Rows are points. Before rounding, the points of a table are all equally far from one centre. They may lie mostly on one side of it. Write the centre, to within rounding.

Points:
[[ 0.47  0.22  0.04]
 [ 0.20 -0.22  0.51]
 [ 0.12  0.19 -0.13]
 [ 0.20  0.88  0.49]
 [ 0.17 -0.23  0.40]
 [ 0.29  0.37  0.95]]
Centre: [0.06 0.33 0.42]

Points:
[[ 0.15  0.82  0.21 -0.31]
 [ 0.01  0.53 -0.19 -0.41]
 [ 0.03  0.76  0.11 -0.32]
 [ 0.61  0.60 -0.27 -0.08]
 [ 0.17  0.43 -0.38 -0.30]
 [ 0.49  0.63 -0.33 -0.14]
 [ 0.13  0.58 -0.06  0.21]
 [ 0.02  0.62  0.23  0.10]
 [ 0.52  0.59 -0.04 -0.59]
 [ 0.25  0.66  0.03 -0.60]
 [ 0.26  0.79  0.26  0.05]]
Centre: [ 0.33  0.37  0.09 -0.18]

Points:
[[ 0.42 -0.15  0.16 -0.55 -0.51  0.31 -0.71  0.10]
 [ 0.18 -0.17  0.16 -0.51 -0.64  0.13 -0.76  0.34]
 [-0.34  0.46 -0.02 -0.93  0.17  0.62 -0.46 -0.10]
 [-0.14 -0.45 -0.52 -0.30  0.34  0.08 -0.05  0.72]
 [-0.62 -0.53 -0.28 -0.69 -0.09 -0.23 -0.59  0.50]
 [-0.11 -0.09 -0.28 -0.81 -0.23  0.10 -0.53  0.76]
 [-0.43 -0.34  0.49 -0.04  0.08  0.39 -1.04  0.08]
 [ 0.59 -0.36  0.19 -0.34 -0.27  0.01 -0.37  0.18]
 [ 0.25 -0.15  0.39 -0.79 -0.08  0.12 -0.56  0.35]
 [ 0.60 -0.01 -0.09 -0.46  0.04  0.01 -0.80  0.05]
 [ 0.44  0.13 -0.33 -0.08  0.24  0.26  0.02  0.51]
 [ 0.20  0.40 -0.29  0.38  0.23  0.47 -0.66  0.12]
 [-0.64  0.28  0.07 -0.76 -0.59  0.32 -0.35  0.34]
 [ 0.39 -0.62  0.11  0.06  0.23 -0.17 -0.39  0.12]
 [ 0.44  0.28 -0.42  0.03 -0.19  0.51 -0.76 -0.02]]
Centre: [-0.27 -0.08 -0.14 -0.21 -0.02  0.19 -0.34 -0.01]

Points, 14 rows:
[[-0.64 -0.13  0.15  0.37 -0.29  0.55 -0.64  0.13 -0.66]
 [-0.87  0.18  0.40 -0.03 -0.56  0.07 -0.22  0.37  0.49]
 [-0.70 -0.08 -0.37  0.03 -0.42  0.19 -0.41  0.47  0.18]
 [-0.18 -0.41  0.39  0.35 -0.25 -0.01 -0.71 -0.86 -0.06]
 [-0.46 -0.18  0.02  0.59 -0.56 -0.34 -0.61  0.06 -0.13]
 [-0.76 -0.66  0.21  0.11 -0.63  0.36 -0.51  0.02 -0.03]
 [-0.31  0.29 -0.13 -0.05 -0.27 -0.19 -0.80 -0.52  0.16]
 [ 0.11 -0.37  0.29  0.13 -0.39  0.38 -0.90 -0.18  0.50]
 [ 0.38 -0.11  0.79 -0.19  0.06  0.31  0.59 -0.92  0.16]
 [-0.17 -0.30 -0.26 -0.12 -0.16  0.31 -0.87  0.14 -0.01]
 [-0.28 -0.59  0.30  0.29 -0.16 -0.39 -0.53  0.04 -0.29]
 [-0.68  0.09 -0.01  0.42 -0.64 -0.14 -0.55  0.09 -0.43]
 [-0.12 -0.22  0.35  0.64 -0.23  0.01 -0.85  0.23 -0.13]
 [-0.10  0.22  0.32 -0.40  0.01  0.28 -0.89 -0.36  0.14]]
Centre: [-0.09  0.05  0.20  0.19 -0.24  0.34  0.14 -0.19  0.00]

Points:
[[-0.02 -0.68  0.49 -0.03 -0.45 -0.33 -0.21  0.36  0.23 -0.15 -0.55  0.30]
 [ 0.07 -0.31  0.02 -0.33 -0.40  0.28 -0.71  0.40  0.43 -0.17 -0.84 -0.29]
 [ 0.39 -0.65 -0.06  0.09 -0.79  0.07 -0.38  0.24  0.46 -0.03 -0.87 -0.25]
 [ 0.37 -0.20  0.47 -0.14 -0.46  0.07 -0.34 -0.22 -0.06 -0.17 -0.79  0.17]
 [ 0.06 -0.73  0.15 -0.34 -0.44  0.43 -0.25  0.06  0.39  0.49 -0.91  0.26]
 [ 0.34 -0.45 -0.05 -0.30 -0.52  0.22 -0.70  0.17  0.33  0.36 -0.96 -0.18]
 [ 0.50 -0.57  0.27 -0.52 -0.43  0.52 -0.01  0.08  0.16 -0.34 -0.39  0.04]
 [-0.17 -0.59 -0.11  0.10 -0.53  0.10 -0.19  0.20  0.28 -0.04 -1.22 -0.02]
 [ 0.11 -0.25  0.30 -0.34 -0.14  0.27 -0.78  0.24 -0.20 -0.28 -0.62  0.26]
 [-0.09 -0.45  0.13 -0.34 -0.47 -0.01 -0.24  0.02  0.67  0.13 -0.59  0.27]
 [-0.08 -0.50 -0.60 -0.31 -0.59  0.27 -0.64  0.04  0.04  0.10 -0.71 -0.20]
 [ 0.31 -0.17  0.12 -0.30 -0.51  0.14 -0.53  0.01  0.27 -0.11 -0.92 -0.40]
 [-0.12 -0.47  0.32 -0.40 -0.42  0.19 -0.38  0.19  0.28  0.21 -1.00  0.31]
 [-0.21 -0.47  0.00  0.04 -0.59  0.20 -0.26 -0.03  0.23 -0.28 -1.10  0.05]
 [ 0.48 -0.13  0.14 -0.05 -0.66  0.39 -0.54  0.22  0.47  0.13 -0.54  0.12]
 [-0.26 -0.38  0.11  0.09 -0.61  0.28 -0.46  0.65  0.41 -0.07 -0.83 -0.18]
 [ 0.19 -0.36 -0.09 -0.26 -0.80  0.19 -0.56  0.55 -0.03 -0.05 -0.92 -0.13]]
Centre: [ 0.08 -0.53  0.04 -0.01 -0.26  0.23 -0.23  0.19 -0.01  0.10 -0.44 -0.10]

Points:
[[-0.39  0.12 -0.10  0.07 -0.35  0.00 -0.41 -0.66  0.68  0.01  0.37  0.64
  -0.36  0.31]
 [-0.27 -0.29  0.18  0.17 -0.12 -0.36 -0.76  0.11  0.37  0.37 -0.24 -0.43
  -0.95  0.03]
 [-0.22  0.02  0.64  0.04 -0.49 -0.50  0.25  0.19  0.79  0.49  0.10  0.38
  -0.40 -0.07]
 [-0.20  0.00  0.36  0.11 -0.25  0.05 -0.67 -0.14  0.88  0.52 -0.04  0.44
  -0.10 -0.07]
 [ 0.21  0.13  0.26 -0.01 -0.50 -0.13 -0.56 -0.02 -0.09  0.06  0.23  0.97
  -0.28  0.05]
 [ 0.09  0.61  0.36 -0.40  0.01 -0.61  0.25 -0.17  0.70  0.30 -0.10  0.72
   0.15 -0.14]
 [-0.36  0.34  0.63 -0.26 -0.74 -0.90  0.10 -0.16  0.37  0.43 -0.36  0.20
  -0.73  0.30]
 [-0.02  0.13 -0.01 -0.14 -0.29 -0.22 -0.30  0.05  0.81  0.39 -0.31  0.75
  -0.56 -0.50]
 [-0.32  0.42  0.54  0.41 -0.19 -0.17 -0.87  0.13  0.66  0.65 -0.23 -0.07
  -0.17  0.10]
 [-0.24  0.60  0.68  0.04 -0.79 -0.45 -0.22  0.27  0.38  0.64  0.01  0.22
  -0.14  0.57]
 [-0.66  0.14  0.39 -0.13  0.11 -0.19 -0.25  0.18  0.72  0.08  0.31  0.47
  -0.31 -0.35]
 [-0.73  0.35  0.69  0.27 -0.25 -0.31 -0.33  0.24  0.52  0.10  0.38  0.16
  -0.45  0.23]
 [-0.07  0.59  0.04  0.26 -0.47 -0.07 -0.60  0.50  0.33  0.75  0.27  0.55
   0.07 -0.43]
 [-0.23  0.23  0.60  0.13  0.14 -0.10 -0.08 -0.28  0.43  0.78 -0.10  0.71
  -0.36 -0.30]
 [ 0.13 -0.18 -0.40 -0.36 -0.54  0.44  0.23 -0.04  0.55  0.36 -0.13 -0.38
  -0.33 -0.27]
 [-0.38  0.32  0.11  0.18 -0.17  0.12 -0.65  0.57  0.41  0.56  0.46  0.06
  -0.66  0.00]
 [-0.40  0.04 -0.03 -0.24 -0.26 -0.76  0.37  0.18  0.66 -0.10  0.03  0.46
  -0.80  0.01]
 [ 0.04  0.48  0.00  0.21 -0.95 -0.59 -0.79 -0.13  0.70  0.14 -0.10  0.20
  -0.73 -0.25]
 [-0.14  0.49  0.80  0.07  0.08 -0.28 -0.71 -0.57  0.15  0.82  0.29  0.21
  -0.02 -0.03]
 [ 0.07  0.28 -0.33 -0.46 -0.70 -0.06 -0.14  0.45  0.54  0.50 -0.39 -0.20
  -0.38  0.62]]
Centre: [-0.16  0.38 -0.14 -0.03 -0.25 -0.42 -0.13 -0.18  0.02  0.31 -0.01 -0.09
 -0.18 -0.08]

Points (26 x 20):
[[-0.59  0.29  0.47  0.37 -0.50 -0.79  0.06  0.13  0.18 -0.36 -0.28 -0.35
   0.48 -0.19  0.44  0.90  0.09 -0.11  0.51  0.40]
 [-0.39  0.06  0.98  0.28  0.03 -0.50 -0.35 -0.07 -0.06 -0.19 -0.54 -0.08
   0.60 -0.28  0.51  0.24  0.32 -0.28  0.10 -0.05]
 [-0.34  0.15  0.67  0.03  0.26 -0.72  0.39  0.36  0.45 -0.33 -0.31  0.04
   0.17 -0.02  0.15  0.38  0.11 -0.49 -0.04  0.13]
 [-0.48  0.28  1.03  0.39 -0.03 -0.50 -0.29 -0.06 -0.44  0.15 -0.56  0.12
   0.67 -0.33  0.33  0.68  0.03 -0.19  0.09 -0.31]
 [-0.79  0.10  0.15  0.04 -0.49 -0.78  0.03  0.24  0.20 -0.74 -0.08 -0.09
   0.14 -0.24  0.52  0.78  0.35 -0.02  0.31 -0.01]
 [-0.94 -0.11  0.43 -0.24 -0.23 -0.81 -0.13  0.22 -0.13  0.13 -0.42 -0.02
   0.89 -0.38 -0.02  0.57 -0.02 -0.10  0.01 -0.14]
 [-0.57  0.44  0.88 -0.05  0.14 -0.68 -0.09 -0.03 -0.03 -0.40 -0.40 -0.20
   0.20 -0.28  0.61  0.62  0.36 -0.39  0.22 -0.09]
 [-0.65  0.32  0.20  0.15 -0.57 -1.17  0.06 -0.17  0.13 -0.08 -0.54 -0.17
   0.27 -0.23  0.41  0.79  0.38 -0.01 -0.06 -0.02]
 [-1.02 -0.04  0.69  0.50  0.04 -0.23 -0.19  0.46 -0.30 -0.21  0.05 -0.08
   0.52  0.12  0.41  0.42  0.11  0.03  0.20 -0.14]
 [-0.73  0.11  0.47  0.65 -0.18 -0.62 -0.07  0.25  0.59  0.05 -0.31  0.22
   0.41  0.37  0.19  0.61  0.06 -0.31  0.27  0.07]
 [-0.78  0.26  0.30  0.36  0.09 -0.02  0.15  0.15  0.13 -0.20 -0.12 -0.17
   0.28 -0.17  0.78  0.88  0.04 -0.20  0.10  0.26]
 [-0.80  0.02  0.36  0.22 -0.40 -0.50  0.15 -0.16  0.17 -0.53 -0.40 -0.10
   0.81  0.12  0.28  0.85  0.31 -0.08  0.06 -0.53]
 [-0.61  0.19  0.71  0.43  0.18 -0.60  0.35 -0.21  0.01 -0.29 -0.38 -0.03
   0.52 -0.30  0.56  0.96  0.20 -0.10  0.15 -0.07]
 [-0.56  0.05  0.72  0.19 -0.17 -0.60  0.12  0.12 -0.44 -0.45 -0.47 -0.19
   0.47 -0.31  0.13  0.77  0.15  0.41  0.60  0.33]
 [-0.63  0.17  0.64  0.43 -0.13 -0.94  0.35 -0.01  0.06 -0.30 -0.08 -0.12
   0.06 -0.08  0.37  0.61  0.76  0.06  0.36 -0.02]
 [-0.50  0.44  0.36  0.28 -0.21 -0.90 -0.36  0.35  0.30  0.02  0.13  0.10
   0.49 -0.27  0.56  0.42  0.25 -0.09 -0.21 -0.14]
 [-0.74  0.60  0.74  0.35 -0.06 -0.52 -0.18  0.01  0.19  0.01 -0.16  0.06
   0.28 -0.13  0.47  0.97  0.23  0.15 -0.18 -0.28]
 [-0.50  0.31  0.24  0.06  0.02 -0.82 -0.13  0.03 -0.29 -0.34 -0.37  0.06
   0.85 -0.22  0.60  0.57  0.41  0.03  0.08  0.28]
 [-0.66  0.18  0.28  0.00  0.02 -0.85  0.12  0.14 -0.26 -0.12 -0.66 -0.25
   0.08 -0.46  0.16  0.87  0.66 -0.14  0.27 -0.48]
 [-0.83  0.29  0.29  0.27 -0.07 -0.50  0.22  0.02  0.11 -0.69 -0.24  0.21
   0.15 -0.53  0.33  0.97  0.20 -0.11  0.15 -0.07]
 [-0.50  0.42  0.71  0.06  0.00 -0.62  0.38 -0.06 -0.06 -0.42 -0.24  0.18
   0.51  0.14  0.51  1.12  0.05  0.14  0.56 -0.33]
 [-0.69  0.19  0.21 -0.32 -0.27 -0.18 -0.23  0.65  0.00 -0.31 -0.44  0.02
   0.52 -0.01  0.22  1.00  0.11 -0.05  0.38  0.22]
 [-0.75  0.01  0.44  0.25 -0.45 -0.43  0.07 -0.09  0.14 -0.17 -0.26 -0.21
   0.94 -0.02  0.29  1.05 -0.36 -0.02  0.59 -0.08]
 [-0.61  0.18  0.37  0.12  0.15 -0.34 -0.34 -0.36  0.20 -0.35 -0.45 -0.13
   0.46 -0.37  0.50  0.89  0.29  0.22  0.22  0.20]
 [-0.83  0.59  0.32  0.61  0.09 -0.64  0.10 -0.03  0.07 -0.42 -0.03  0.01
   0.48  0.08  0.42  0.81  0.10  0.12  0.05  0.05]
 [-0.78  0.59  0.50  0.36 -0.26 -0.57 -0.03  0.30 -0.29  0.15 -0.44 -0.03
   0.38 -0.08  0.51  0.98  0.49 -0.22  0.01 -0.24]]
Centre: [-0.23  0.05  0.23  0.07 -0.23 -0.42 -0.03 -0.08 -0.22 -0.01 -0.07 -0.02
  0.15  0.03  0.05  0.55  0.00 -0.12  0.22 -0.15]

Points, 28 rows:
[[ 0.36 -0.23  0.31  0.75  0.12 -0.61  0.32 -0.22  0.62 -0.03  0.12 -0.29
   0.13 -0.99  0.44 -0.33  0.43 -0.62  0.23  0.35 -0.72  0.21 -0.20 -0.05]
 [ 0.26 -0.17 -0.08  0.07 -0.10 -0.63 -0.04 -0.15  0.32  0.22 -0.39  0.21
   0.42 -0.42  0.21 -0.51 -0.22 -0.39  0.59  0.56 -1.19  0.03 -0.32  0.07]
 [ 0.35  0.00  0.10  0.49 -0.23 -0.97 -0.25 -0.34  0.13  0.12 -0.14 -0.37
   0.14 -0.81 -0.33 -0.47  0.21 -0.81  0.58 -0.04 -0.37  0.55  0.20 -0.31]
 [ 0.01 -0.02  0.15  0.57  0.27 -0.11 -0.18  0.03  0.50 -0.17  0.39 -0.27
  -0.06 -0.85  0.14  0.05  0.17 -0.63  0.36  0.31 -0.73  0.97 -0.05  0.09]
 [ 0.05  0.29 -0.02  0.41  0.25  0.30 -0.25  0.17  0.85  0.20  0.04 -0.47
   0.06 -0.42  0.22 -0.09  0.10 -0.48  0.54  0.19 -1.03  0.12  0.36 -0.21]
 [-0.01 -0.19  0.15  0.79  0.14 -0.33 -0.14 -0.39  0.34 -0.01  0.08 -0.64
  -0.30 -0.96  0.56 -0.24  0.13 -0.53  0.24  0.19 -1.10  0.40  0.22 -0.12]
 [ 0.25 -0.22  0.13  0.62 -0.22 -0.25 -0.23 -0.43  0.54 -0.14 -0.06 -0.93
  -0.15 -0.48  0.30 -0.46  0.28 -0.26  0.06  0.41 -0.67  0.67  0.26 -0.04]
 [-0.01  0.24 -0.32  0.37 -0.11 -0.24 -0.37 -0.12  0.24  0.04 -0.24 -0.27
   0.13 -0.86 -0.12 -0.37 -0.09 -0.52  0.59  0.47 -0.75  0.68  0.29  0.01]
 [ 0.41  0.40  0.57  0.60  0.16 -0.44 -0.33 -0.41  0.53 -0.08  0.24 -0.32
   0.16 -1.05  0.24 -0.14  0.31 -0.12  0.46 -0.05 -0.79 -0.17 -0.37  0.40]
 [-0.02  0.10  0.22  0.12  0.44 -0.73  0.40 -0.40  0.23 -0.28  0.18 -0.45
   0.33 -0.73  0.24 -0.41  0.31 -0.53  0.51  0.11 -0.73  0.60 -0.31 -0.39]
 [-0.01 -0.15 -0.20  0.72 -0.10 -0.45  0.12 -0.31  0.96 -0.01  0.04 -0.25
   0.25 -0.28  0.61 -0.72 -0.17 -0.21  0.19  0.01 -1.02  0.51  0.03  0.38]
 [ 0.40  0.11  0.29  0.48 -0.27 -0.21 -0.14 -0.16  0.53  0.21  0.15 -0.61
   0.35 -0.92  0.31  0.27  0.40 -0.32  0.60  0.43 -0.95  0.47 -0.28  0.06]
 [ 0.10 -0.08  0.23  0.07  0.44  0.03 -0.50 -0.27  0.79 -0.37 -0.16  0.13
  -0.61 -0.71  0.65 -0.42  0.04 -0.38  0.11  0.48 -0.25  0.31  0.03 -0.13]
 [ 0.23 -0.03 -0.07  0.35  0.20 -0.01  0.07 -0.39  0.77 -0.18  0.03 -0.70
  -0.35 -0.81  0.51 -0.17  0.41 -0.15  0.16  0.24 -0.66  0.57 -0.19 -0.32]
 [-0.13  0.12  0.29  0.24 -0.26 -0.02  0.40 -0.04  0.75 -0.10 -0.20 -0.04
  -0.22 -0.82  0.05 -0.40  0.60 -0.36  0.49  0.46 -0.84  0.20 -0.04 -0.05]
 [ 0.30 -0.08 -0.28  0.46  0.27 -0.03 -0.12 -0.29  0.99 -0.39 -0.23 -0.56
   0.30 -0.65  0.29 -0.18  0.08 -0.49  0.16  0.35 -0.28  0.30 -0.19  0.05]
 [ 0.09  0.06 -0.12  0.59 -0.04 -0.81  0.01 -0.48  0.18 -0.27  0.44 -0.03
   0.53 -0.43 -0.13 -0.68 -0.19 -0.31 -0.08  0.38 -0.63  0.54  0.04 -0.08]
 [ 0.17  0.02  0.15  0.65  0.24 -0.27  0.46 -0.01  0.78 -0.11  0.00 -0.52
  -0.16 -1.00  1.09 -0.23  0.06 -0.16  0.32  0.29 -0.44  0.21  0.08 -0.29]
 [ 0.06 -0.11  0.41  0.72 -0.20 -0.22 -0.37 -0.43  0.62  0.20 -0.26 -0.68
  -0.49 -0.17  0.29  0.02  0.22 -0.56  0.23  0.21 -0.84  0.77  0.10 -0.11]
 [ 0.08  0.16  0.65  0.48  0.46 -0.16 -0.12 -0.23  0.35 -0.22  0.57 -0.57
  -0.10 -0.98  0.30 -0.26 -0.12 -0.29  0.77 -0.30 -0.91  0.39  0.04 -0.28]
 [ 0.12  0.09  0.09  0.64 -0.14  0.10  0.05 -0.10  0.34  0.03 -0.42 -0.65
   0.26 -0.56 -0.06 -0.08  0.06 -0.86  0.11 -0.04 -0.76 -0.04 -0.09 -0.10]
 [ 0.06  0.28  0.17 -0.03 -0.06  0.04  0.23 -0.42  0.53 -0.22 -0.43 -0.31
   0.12 -0.62  0.07 -0.61  0.16 -0.23  0.11  0.26 -0.69  0.03 -0.57 -0.03]
 [ 0.22  0.16  0.10  0.40 -0.24 -0.02 -0.08 -0.35  0.54  0.11 -0.09  0.21
  -0.04 -0.94  0.51 -0.61  0.19 -0.14  0.20  0.23 -0.72  0.72 -0.47 -0.30]
 [ 0.05 -0.13  0.47  0.63  0.13 -0.13  0.02 -0.07  0.70 -0.30 -0.05 -0.90
  -0.17 -0.79  0.62 -0.63  0.08 -0.04  0.45  0.28 -0.49  0.42  0.15  0.04]
 [ 0.09 -0.25  0.54  0.40 -0.03 -0.43 -0.18 -0.44  0.56  0.17  0.15 -0.56
   0.42 -0.63  0.46 -0.52 -0.08 -0.24  0.53  0.90 -0.79  0.43  0.28 -0.36]
 [ 0.38  0.00  0.26  0.68  0.28 -0.59 -0.24 -0.04  0.29  0.34 -0.10 -0.17
   0.40 -0.80  0.55 -0.54  0.27 -0.16  0.31  0.21 -0.58  0.67 -0.07  0.29]
 [-0.27 -0.46  0.11  0.20  0.04 -0.25 -0.42  0.31  0.65 -0.30 -0.20 -0.51
   0.27 -0.71  0.36  0.15  0.36 -0.29  0.01  0.12 -1.15  0.36 -0.15  0.00]
 [ 0.32  0.18  0.14  0.34  0.27  0.01 -0.49  0.13  0.71 -0.05 -0.04 -0.46
   0.49 -0.61  0.51 -0.25 -0.04 -0.28  0.50  0.29 -0.90  0.54 -0.17 -0.33]]
Centre: [-0.12 -0.12  0.17  0.11 -0.29 -0.53 -0.16 -0.20  0.37  0.01  0.22 -0.09
 -0.03 -0.30  0.41  0.06 -0.11 -0.15  0.45 -0.10 -0.24  0.02  0.06 -0.10]
